Each row is a point. The points of each table are mixes of a few directions, plus a little noise. How many directions does each table use, and how many do they share? Where both have some left over, give the other angles between the two spaces (their principal angles), to ten degrees, smallest first.
(in the rows, 128 means zero)

First (5 x 2)
[[119 126]
 [ 68 119]
 [194 139]
 [175 136]
 [ 83 122]]
Second (7 x 2)
[[100 181]
 [143 101]
 [140 105]
 [109 163]
 [157  74]
 [ 96 188]
 [151  85]]
Directions: first 1, second 1, shared 0; angles 70

First (6 x 6)
[[108  76 230  97  59 144]
 [144 105  57 126 145 108]
 [170 143  87 140 122 103]
 [ 95 187 164 144 171 157]
 [108 115 156 120 122 140]
 [145 146  73 140 150 115]]
Second (8 x 6)
[[181 131 101  40 129 144]
 [153 174 139 135 130 131]
 [140 169 134 199 125 172]
 [156 129 124  19 134  81]
 [131 133 133 109 130 110]
 [ 83  61 116 137 125 123]
 [109 138 143 175 128 124]
 [ 71  89 133 211 123 138]]
Directions: first 3, second 3, shared 1; angles 70, 80

First (9 x 9)
[[152 119 119  91 131 122 105 142 163]
 [ 50 158 156 249 117 147 202  82  13]
 [155 117 118  86 132 121 102 144 168]
 [141 123 123 108 130 125 116 135 147]
 [132 127 127 122 128 127 125 130 133]
 [ 96 141 140 178 124 136 158 109  81]
 [130 127 127 126 128 128 126 129 130]
 [155 117 118  86 132 121 102 144 168]
 [142 122 123 106 130 125 115 136 149]]
Second (10 x 9)
[[ 90 148 130 173 126 127 154 105  79]
 [130 139  90  80 134  99  93 129 152]
 [135 107 182 184 120 168 169 132 107]
 [182  80 202 156 121 183 157 158 155]
 [ 57 173  98 176 127 105 151  87  52]
 [149 120 120  95 130 122 108 140 159]
 [114 144  94 101 133 102 107 121 133]
 [160 106 151 120 126 145 126 146 155]
 [129 131 110 104 131 114 112 129 140]
 [136 132 106  92 133 110 104 133 151]]
Directions: first 1, second 2, shared 1

First (11 x 14)
[[181 159 103 137 200 143 117 121 134  54 114 134 141  79]
 [109 115 149 116 100 120 127 129 119 163 131 116 108 154]
 [164 150 112 135 175 139 120 124 132  77 118 131 136  96]
 [ 65  94 124 144  60 122 155 143 135 189 149 144 149 164]
 [131 130 108 144 138 132 133 129 137 109 127 141 147 116]
 [181 154 210  47 158 104  69 102  80 145 105  52  15 142]
 [ 53  89 137 137  41 115 155 141 130 210 151 141 138 182]
 [165 148 133 117 169 133 110 121 120  93 117 117 113 106]
 [ 76 100 135 131  68 118 147 138 129 188 144 135 134 167]
 [187 162  66 165 216 156 128 124 152  13 112 162 182  56]
 [ 95 109 126 138  90 127 141 134 134 160 140 138 141 149]]
Second (10 x 14)
[[189 168 118 130 163 157 123 147 139  79 110 121  90  99]
 [152 146 103 133  89 123 100 126 104  81  99 120 108 127]
 [114 115 185  89 100 101 103 131 130 185 168 109 110 114]
 [ 84 101  94 147  61 100 123 102  92 123 109 139 166 168]
 [123 131  98 170 249 180 201 139 172 121 119 165 170 132]
 [ 64  90 119 155 170 135 182 115 143 173 142 160 194 159]
 [ 95 107 149 126 161 131 155 127 150 175 155 136 152 131]
 [ 98 101 197  76  62  82  86 124 114 199 177 102 109 120]
 [166 158  69 154 105 139 115 126 105  44  74 130 120 135]
 [192 167 148  98 121 131  88 149 130 102 129 101  64  89]]
Directions: first 2, second 3, shared 0; angles 30, 40

First (11 x 24)
[[116 123 138 120 125 115 121 116 125 111 128 146 138 125 126 125 103 109
  138 147 122 139 123 133]
 [124 126 130 126 126 125 126 124 127 123 127 134 130 127 127 128 120 122
  130 134 126 131 126 129]
 [139 133 121 134 131 139 135 139 130 144 128 112 119 131 129 130 149 144
  120 110 133 119 134 124]
 [126 127 130 127 128 126 127 125 128 124 128 131 132 126 127 127 123 124
  131 132 127 130 127 129]
 [102 117 147 110 121 101 111 100 123  89 127 167 150 120 124 123  74  87
  149 172 114 152 115 138]
 [123 126 132 125 127 123 125 122 127 121 127 136 132 127 127 127 118 120
  132 136 125 133 126 130]
 [104 118 145 112 121 103 112 103 122  92 127 165 149 121 124 124  79  91
  147 169 116 150 115 138]
 [132 130 125 130 129 132 131 132 129 135 127 122 125 129 129 129 136 135
  124 121 130 125 130 126]
 [149 137 112 141 133 150 143 150 132 160 129  95 110 134 131 133 172 162
  111  92 140 109 140 120]
 [187 154  85 166 144 189 167 190 140 215 131  38  78 145 138 141 249 218
   82  29 158  76 159 104]
 [106 119 144 114 121 105 113 105 123  95 127 162 147 121 125 124  82  94
  145 165 117 148 116 137]]
Second (11 x 24)
[[110 120 141 116 123 109 117 109 125 102 127 155 143 123 125 124  91 101
  142 158 119 144 118 135]
 [118 124 136 121 125 117 121 117 125 113 127 144 137 125 126 125 106 112
  136 145 122 137 122 132]
 [175 149  94 159 141 177 160 178 138 198 130  56  88 142 136 138 225 201
   91  49 153  86 153 109]
 [105 117 145 112 122 104 112 103 123  93 127 164 148 121 124 123  80  92
  147 167 116 149 115 138]
 [127 127 129 127 128 126 127 126 128 126 128 130 129 127 128 127 125 126
  128 131 127 130 127 129]
 [106 119 143 114 122 106 114 106 124  97 127 160 146 122 125 123  85  95
  144 163 117 147 117 137]
 [130 129 127 129 128 130 129 130 128 130 128 125 127 128 128 128 132 131
  126 125 129 126 129 127]
 [143 135 117 138 132 144 138 144 131 150 129 105 115 132 130 132 159 151
  116 103 136 115 136 122]
 [125 126 131 126 127 124 126 125 127 123 128 133 131 127 127 127 120 123
  131 134 126 132 126 130]
 [166 145 100 153 138 168 154 168 136 184 130  70  96 139 134 136 207 186
   98  64 148  94 148 113]
 [104 117 146 112 121 103 111 102 123  93 127 165 149 121 124 123  78  90
  147 169 116 150 115 138]]
Directions: first 1, second 1, shared 1
